Every row gives one point. The ring and each string are closed loops that go straight from each point to the next, and from the last back to the first. Before rounding, they use only three directions, however many columns there are. How many times does the string pass through the ring? Passing back the other way cancels.

Ring, 8 rows:
41 3 -20 4

24 22 -12 2

2 23 -7 -5

-17 9 -3 -13

-22 -16 -7 -17

-9 -32 -15 -15

17 -34 -22 -8

36 -20 -23 0
String (17 x 4):
45 -21 -43 6

56 -26 -30 5

46 -23 -7 -2

32 -17 -7 -5

18 -11 -12 -6

23 -11 -35 1

31 -18 -38 2

44 -32 -45 5

40 -37 -23 -2

28 -29 -6 -8

20 -20 -7 -8

12 -10 -18 -5

21 -18 -37 0

27 -22 -47 3

20 -14 -37 0

20 -13 -20 -4

24 -11 -44 3
Times through: 2
String, 19 rows:
60 19 -30 14

47 9 -3 3

34 1 8 -5

16 -3 -11 -5

21 5 -32 2

44 15 -33 10

58 16 -28 12

51 3 2 1

38 -3 0 -2

22 -4 -13 -3

28 -1 -31 3

48 0 -36 9

54 -2 -29 8

53 -5 -12 4

49 -5 -7 1

25 -6 -5 -5

14 -4 -20 -4

19 1 -33 1

39 11 -41 10
Times through: 3

Ring:
41 4 1 2 -3 -20 4 -12 5

26 30 -1 1 -14 -13 4 -15 -1

-6 35 -2 2 -21 -7 5 -19 -1

-28 23 0 4 -22 -5 5 -19 4

-36 -7 8 7 -14 -9 4 -16 13

-19 -29 10 8 -5 -15 4 -13 18

7 -34 7 6 1 -20 4 -11 18

29 -24 4 4 2 -22 4 -10 14
String (8 x 9):
14 -29 22 8 5 -23 1 -7 18

17 -16 24 8 3 -22 1 -7 14

42 -33 15 6 10 -28 2 -6 17

43 -33 -4 3 5 -24 5 -10 15

25 -26 -15 2 -3 -18 7 -15 13

20 -29 -12 2 -3 -18 7 -15 14

18 -44 -7 4 2 -21 6 -13 19

17 -52 18 9 10 -26 2 -7 23
Times through: 0
String, 9 rows:
21 5 6 4 -6 -17 3 -12 7

17 0 -13 1 -11 -13 7 -17 7

39 7 -22 -2 -11 -15 8 -18 3

60 26 4 1 -4 -21 3 -11 -1

40 17 20 5 -2 -21 1 -8 4

20 5 10 4 -5 -18 3 -11 7

22 -6 -11 1 -8 -15 6 -16 8

35 -12 -21 0 -6 -17 8 -17 8

13 2 7 4 -7 -16 3 -13 8
Times through: 1

Ring (6 x 14):
30 11 -8 -6 14 -12 2 1 24 -20 -33 13 6 3

8 31 1 4 9 -12 0 6 19 10 -19 -2 -3 -4

-16 26 -4 12 2 -8 -4 6 3 27 -1 -14 -5 -4

-33 -3 -24 14 -4 -3 -8 0 -20 23 14 -18 2 4

-19 -21 -30 8 -1 -2 -7 -4 -20 -1 5 -7 9 10

12 -20 -25 -3 7 -6 -3 -5 -1 -26 -18 9 13 11
String:
22 -13 14 -2 10 -6 1 5 5 -37 -31 16 19 1

8 -1 -3 2 7 -7 -1 3 4 -13 -19 5 9 2

17 2 -24 -3 10 -10 -1 -3 13 -14 -21 7 5 8

34 10 -41 -10 14 -15 0 -7 28 -17 -30 12 1 12

41 17 -15 -11 17 -15 3 -1 34 -24 -40 17 4 5

31 24 -25 -8 15 -16 2 -2 33 -8 -31 9 -2 6

18 23 -21 -3 11 -14 0 -1 24 1 -22 3 -3 4

8 13 -7 2 8 -10 -1 3 11 -1 -18 1 3 1

10 14 17 4 9 -8 1 9 11 -8 -23 4 7 -5

10 33 20 5 10 -11 2 11 20 6 -23 0 0 -9

3 24 24 7 7 -8 0 12 11 4 -19 -1 4 -9

-1 9 7 6 6 -7 -2 6 3 -1 -14 -1 6 -3

-9 15 -17 7 4 -9 -4 1 3 16 -4 -9 -2 2

-21 21 -24 11 1 -8 -6 1 -1 31 6 -17 -7 1

-42 26 -30 18 -5 -7 -9 1 -11 53 22 -30 -12 0

-43 15 -16 19 -5 -4 -9 4 -18 42 20 -27 -5 -1

-35 2 4 18 -4 -1 -7 7 -21 22 11 -18 5 -4

-12 -1 -1 9 2 -4 -4 4 -8 3 -5 -6 8 0

-19 -2 -26 9 0 -5 -6 -2 -11 13 4 -11 2 6

-26 -5 -50 9 -2 -5 -9 -7 -14 21 13 -16 -2 12

-37 -23 -60 12 -6 -2 -12 -11 -29 19 23 -19 2 16

-28 -37 -33 10 -4 1 -10 -6 -32 -5 12 -8 14 12

-18 -37 -42 6 -2 -1 -9 -8 -26 -11 6 -4 14 15

-10 -39 -58 1 0 -3 -9 -13 -20 -15 3 -1 12 20

-3 -14 -52 0 3 -7 -6 -10 -4 -4 -3 -2 4 16

2 -6 -26 1 5 -7 -4 -3 0 -7 -11 1 6 8

11 -9 8 1 8 -5 -1 5 1 -24 -23 9 15 1
Times through: 1

Ring:
1 -6 5 -10 2 -8 27 11 -1 -3 5 -4 -4 -2

1 2 8 -20 3 -4 32 19 6 3 -2 -8 -9 3

1 8 7 -20 2 2 23 18 12 8 -7 -8 -7 4

2 7 2 -9 -3 6 1 8 17 9 -2 -6 4 5

2 -2 -5 10 -14 0 -17 -6 16 2 17 -4 23 6

2 -9 -7 17 -16 -4 -20 -11 11 -3 24 -3 27 4

2 -16 -5 17 -8 -9 -8 -12 -2 -9 22 2 19 -4

2 -15 -2 10 -3 -10 4 -6 -5 -10 16 2 10 -6
String, 27 rows:
2 11 7 -21 7 7 16 15 11 10 -17 -4 -11 0

-1 12 10 -29 0 2 34 27 19 12 -6 -14 -10 11

-1 12 13 -36 2 0 47 35 18 12 -7 -16 -16 12

2 4 9 -23 10 0 31 18 3 4 -13 -4 -16 -3

3 -2 3 -6 6 0 9 3 0 -1 -5 2 -4 -7

-1 -4 4 -10 -7 -9 26 15 9 0 16 -11 5 8

2 -6 1 -2 -1 -5 11 3 2 -2 6 -2 3 -2

4 -8 1 2 4 -3 4 -3 -4 -5 0 4 1 -10

4 -18 -1 10 5 -10 5 -10 -14 -13 8 8 3 -15

1 -22 -4 15 -8 -17 7 -8 -8 -15 29 0 17 -5

0 -15 -3 10 -13 -14 7 -2 2 -9 29 -5 19 3

2 -7 -1 3 -4 -5 2 -2 3 -3 10 -1 9 -2

4 -10 -2 9 1 -4 -4 -9 -4 -7 5 5 7 -10

4 -8 -1 6 3 -2 -3 -7 -4 -5 1 5 4 -10

5 -13 -2 9 6 -4 -3 -11 -11 -9 0 9 2 -15

3 -8 0 2 0 -5 6 -1 -1 -4 7 1 5 -5

1 -8 2 -3 -5 -9 18 7 3 -3 15 -6 6 2

-1 -8 6 -14 -4 -14 41 19 3 -3 16 -11 -2 5

-3 -2 11 -29 -3 -14 60 33 8 1 12 -17 -10 11

-2 2 9 -25 -6 -9 46 29 14 5 11 -17 -4 14

2 1 4 -11 1 -1 16 10 7 3 0 -4 -2 1

3 1 3 -8 7 3 7 3 2 2 -10 2 -5 -6

1 13 9 -28 7 7 25 22 15 12 -17 -8 -14 4

0 14 8 -26 -1 5 24 24 21 14 -7 -13 -7 11

0 6 4 -14 -6 0 16 15 18 8 5 -11 3 10

2 -1 1 -3 -1 0 3 2 6 1 2 -1 4 -2

4 4 3 -9 7 6 3 3 5 4 -13 2 -5 -6
Times through: 2
